Rows are points. Each table stands for the endless flat space through its points: a line for two points, a plane for three, and so on. Write the one point that lies in both, or say that there is none.

First (3 x 4)
[[-1.1 -2.6  3.3 -1.2]
 [-2.0 -5.3  3.3 -0.9]
 [-2.3 -2.0  1.8 -0.9]]
Second (2 x 4)
[[-3.4 -1.6  5.3  1.3]
 [ 0.2 -1.0 -0.7 -3.5]]
They share: [-1.6 -1.3  2.3 -1.1]

First (5 x 8)
[[ 4.2  0.7 -0.2 -4.0  4.7 -3.6 -2.3  0.4]
 [ 4.2 -2.2 -4.9  2.8  7.9 -1.7 -5.9 -2.8]
 [ 4.3 -1.0 -2.1  0.0  4.1 -2.1 -3.2 -2.8]
 [ 3.9  0.6 -2.5 -3.2  6.0 -4.0 -5.1  0.5]
 [ 1.4 -1.7  2.8 -1.6  1.7 -2.6  1.9  2.6]]
Second (4 x 8)
[[ 4.3 -0.7 -0.4 -2.9  5.9 -1.7 -1.1  1.3]
 [ 2.1 -0.3 -1.5 -2.4  3.9 -6.7 -0.7 -0.2]
 [ 3.4 -1.0 -0.1 -2.6  2.9  0.7 -4.1  0.1]
 [ 4.0 -1.0 -0.4 -3.3  4.9  0.1 -2.5  1.0]]
They share: [ 3.3 -0.5 -0.4 -2.0  3.9 -3.0 -2.0  0.2]

First (4 x 9)
[[ 5.9 -0.1  1.1  2.0  2.4  0.9  1.4  3.1  2.6]
 [ 4.1  0.3 -0.6  2.0  2.9  2.1  3.1  2.8  3.0]
 [ 7.9  2.7  0.5  3.2 -0.6 -5.1 -0.4  3.7  0.6]
 [ 3.9  4.4 -3.3  3.9 -1.9 -2.4  4.0  1.3  0.3]]
Second (4 x 9)
[[ 3.9  4.1 -7.0  0.7 -3.3 -0.7  2.6  3.0  0.4]
 [ 2.7  6.1 -6.3  0.7 -1.9  1.2  4.1  2.0  0.5]
 [ 5.1  0.7  2.7  7.5  1.3 -1.2  4.3  5.6  2.1]
 [ 2.7  4.7 -4.0  1.5  1.7 -0.1  2.2  0.0  2.0]]
They share: no point

First (4 x 12)
[[ 5.6  4.9  2.0 -4.3  1.7 -1.7 -0.1 -4.3 -1.7  5.1 -0.6  0.1]
 [ 3.8 -1.3  3.9  2.5 -3.6 -1.5  3.2 -2.1 -3.8 -0.8 -4.3 -3.7]
 [ 4.1  2.8  2.6 -2.1 -0.9 -1.3  0.7 -3.3 -2.4  3.2 -2.2 -2.1]
 [ 5.5  0.5  2.3 -0.9 -1.8  0.9  2.7 -3.0 -5.2  3.2 -3.1 -0.7]]
Second (2 x 12)
[[ 4.0  2.0  0.7 -3.2 -1.3 -2.2 -0.8 -2.4 -1.1  4.1 -1.6 -1.1]
 [ 2.8  3.5  3.4 -5.0  0.8  0.5 -0.2 -4.8 -3.5  1.1 -2.8 -3.8]]
They share: no point

First (4 x 14)
[[-2.4  0.6 -2.3  0.5  2.2  2.9  3.1  0.3  1.0  2.7 -1.8  0.6  5.0  1.4]
 [ 0.0 -4.3 -2.6 -0.4  2.7  2.5  3.5  2.3  2.9 -3.2 -5.5 -3.3  1.1  1.8]
 [-3.2 -2.2 -0.3 -1.5  1.8  5.3  2.3  4.3  4.6  1.5 -2.2 -1.4  1.4  2.2]
 [-1.7  2.1 -1.9  0.1  2.7  1.6  3.4  0.4  0.5  4.1 -0.8  0.9  5.5  0.7]]
Second (5 x 14)
[[ 1.3 -4.3 -0.7 -3.7 -0.4  0.5  5.0  3.5 -0.8  1.4 -1.2  2.1  6.0  0.7]
 [ 0.6  0.0 -4.0 -1.6  5.5 -0.3  4.5  2.0  6.2  1.7 -2.0 -5.4  4.2  4.8]
 [-0.3 -1.9 -1.8 -1.8  2.2  1.5  4.2  2.7  0.1  0.6 -1.1  0.3  4.3  1.0]
 [ 0.5  0.0 -0.4 -3.7  0.9  2.6  6.1  4.4 -0.9 -3.3  0.0  2.9  0.5  2.0]
 [-2.6 -3.2  2.0 -1.9 -1.0  4.4  1.9  4.1 -7.3 -1.7 -1.8  7.4  3.3 -2.8]]
They share: no point
